Each row is a point. Before rounding, the points of a table are all equally far from one centre. They may lie mostly on one side of it. Where is the centre, to within rounding?

Points (8 x 3)
[[-0.21  0.14 -0.31]
 [-0.20 -0.65 -0.79]
 [ 0.92 -0.35 -0.39]
 [-0.36 -0.15 -0.36]
 [ 0.23 -0.30  0.12]
 [-0.13  0.07 -0.96]
 [-0.27 -0.11 -0.19]
 [ 0.68  0.16 -0.20]]
Centre: [ 0.28 -0.25 -0.54]

Points (11 x 6)
[[ 0.07 -0.81 -0.39 -0.04 -0.38 -0.66]
 [-0.20 -0.88  0.40 -0.24 -0.40 -0.82]
 [-0.33 -0.35  0.29  0.27 -0.52  0.23]
 [-0.16 -0.80  0.56 -0.14 -0.73 -0.42]
 [ 0.08 -0.43  0.01 -0.13 -0.80 -0.73]
 [-0.24 -0.03  0.58 -0.07 -0.40 -0.68]
 [-0.40 -0.30 -0.32  0.02 -0.76 -0.35]
 [-0.50 -0.64  0.08 -0.38  0.16  0.06]
 [ 0.20 -0.26  0.44  0.31 -0.63 -0.39]
 [ 0.37 -0.31  0.11  0.20 -0.37  0.09]
 [-0.26 -0.66  0.61  0.42 -0.09 -0.10]]
Centre: [-0.17 -0.48  0.12 -0.04 -0.23 -0.32]

Points (15 x 8)
[[ 0.35 -0.11 -0.55 -0.53 -0.56 -0.38 -0.47  0.18]
 [-0.22 -0.06  0.13 -0.51 -0.43  0.29  0.03  0.43]
 [-0.34  0.22 -0.78 -0.79 -0.38 -0.42 -0.13 -0.24]
 [-0.48  0.27 -0.31 -0.48 -0.24 -0.42  0.45  0.12]
 [ 0.19 -0.89 -0.10 -0.59 -0.27 -0.29  0.57  0.13]
 [ 0.02  0.11 -0.09 -0.37  0.09  0.02 -0.17  0.45]
 [ 0.22 -0.56 -0.87  0.10 -0.63 -0.33  0.61  0.01]
 [-0.39  0.21 -0.58 -0.32  0.31 -0.26  0.26 -0.17]
 [-0.44 -0.02 -0.59 -0.71 -0.62 -0.51  0.10  0.52]
 [ 0.19 -0.51 -0.51 -1.08 -0.18 -0.27  0.54  0.53]
 [ 0.50  0.09 -0.33 -0.96 -0.49 -0.13  0.01 -0.04]
 [ 0.06  0.10 -0.59 -0.62 -0.11 -0.48  0.14  0.70]
 [ 0.10 -0.08 -0.18 -0.75 -0.52 -0.07  0.64  0.61]
 [-0.11 -0.92 -0.38 -0.17 -0.12 -0.07  0.81 -0.06]
 [-0.20  0.01 -0.28 -0.49 -0.20 -0.64  0.31  0.48]]
Centre: [-0.06 -0.33 -0.64 -0.47 -0.29  0.05  0.20  0.07]

Points (17 x 11)
[[-0.62  0.13 -0.11  0.16  0.51 -0.08 -0.08 -0.90  0.19 -0.09  0.23]
 [-0.44  0.86 -0.40  0.72  0.35 -0.31 -0.40 -0.08  0.09 -0.42  0.14]
 [-0.47  0.54 -0.40  0.73  0.37  0.12 -0.29  0.10 -0.04 -0.67  0.43]
 [-0.80  0.26  0.07  0.31  0.06 -0.25  0.69 -0.26  0.30 -0.56  0.36]
 [-0.90  0.52 -0.22  0.49  0.20  0.09 -0.14 -0.64  0.57 -0.25  0.01]
 [-0.66  0.50  0.06  0.27  0.07 -0.59 -0.28 -0.06  0.80  0.25  0.65]
 [-1.00  0.35 -0.12  0.38 -0.01 -0.34 -0.22 -0.26  0.35 -0.86  0.40]
 [-0.38  0.58  0.45  0.05  0.38  0.22 -0.34 -0.50 -0.06  0.09 -0.21]
 [-0.56  0.49  0.10  0.78  0.48 -0.06 -0.44 -0.11  0.28 -0.17  0.66]
 [-0.65  0.46  0.59  0.53  0.56 -0.05  0.22 -0.05  0.31 -0.40  0.36]
 [-0.94  0.30  0.04  0.45 -0.09 -0.13  0.15 -0.38  0.60  0.31  0.51]
 [-0.48  0.73  0.37  0.70  0.41 -0.59 -0.25 -0.11  0.20 -0.18  0.14]
 [-0.35  0.40 -0.02  0.19  0.59 -0.06  0.83  0.17  0.50  0.09  0.03]
 [-0.57  0.31  0.38  0.37  0.19 -0.86  0.22  0.03  0.12 -0.04 -0.49]
 [-1.08  0.35 -0.22  0.75  0.74  0.03  0.20  0.20  0.21  0.01  0.04]
 [-0.43  0.45  0.46  0.57  0.24 -0.55 -0.45  0.11  0.06  0.02 -0.51]
 [-0.90  0.18 -0.04  0.23  0.32 -0.03 -0.53 -0.17  0.88 -0.62  0.34]]
Centre: [-0.53  0.19 -0.10  0.06  0.13 -0.13 -0.11  0.17  0.19 -0.10  0.07]

Points (17 x 12)
[[ 0.89 -0.51  0.18 -0.11 -0.02 -0.70 -0.05  0.41 -1.06  0.51 -0.42  0.12]
 [ 0.29  0.05  0.26 -1.37  0.05 -0.34 -0.11  0.77 -0.54  0.35 -0.46  0.08]
 [ 0.16  0.25 -0.13  0.62 -0.33 -0.34 -0.52  0.01 -0.41  0.30  0.09 -0.27]
 [-0.04  0.21  0.26 -1.12  0.13  0.03  0.11  0.84 -0.45  0.06 -0.43 -0.47]
 [ 0.56 -0.65  0.00 -0.42 -0.32  0.27 -0.34  0.30 -0.72  0.27  0.00 -0.69]
 [ 0.26 -0.39  0.35 -0.49  0.16 -0.07 -0.73  0.01 -0.50 -0.44  0.11 -0.01]
 [-1.00 -0.54 -0.45 -0.58  0.10 -0.03 -0.47  0.47  0.18  0.70 -0.36 -0.18]
 [-0.29 -0.06  0.30 -0.35 -0.76 -0.33 -0.22  0.63 -0.15 -0.23  0.19  0.14]
 [ 0.00  0.30 -0.23 -0.93 -0.40 -0.54 -0.23 -0.10 -1.12  0.26 -0.76 -0.32]
 [-0.32  0.08  0.79 -0.35  0.46  0.01 -0.50  0.49 -0.23 -0.01 -0.35  0.21]
 [ 0.32  0.43  0.28 -0.51  0.31  0.07  0.13  0.07 -0.15 -0.49 -0.23  0.23]
 [-0.54 -0.41 -0.11 -0.12  0.23 -0.34 -0.73  0.80 -0.25  0.19  0.43 -0.40]
 [-0.09 -0.53 -0.30 -0.02 -0.51 -0.28  0.20  0.14 -0.07  0.28 -0.66 -0.85]
 [ 0.14  0.31  0.46 -0.25 -0.66 -0.28  0.14  0.51 -0.19  0.01 -0.49 -0.27]
 [ 0.72 -0.25 -0.20 -0.38  0.25 -0.15  0.31  0.39  0.14 -0.20 -0.10 -0.46]
 [ 0.52 -0.21  0.22  0.03 -0.06  0.53 -0.31  1.07 -0.35  0.02 -0.61 -0.08]
 [-0.20 -0.21 -0.17 -0.36  0.19  0.06 -0.45  1.27  0.42  0.31 -0.28 -0.02]]
Centre: [-0.09 -0.19 -0.37 -0.27  0.07 -0.12 -0.09  0.36 -0.56  0.28 -0.34  0.17]
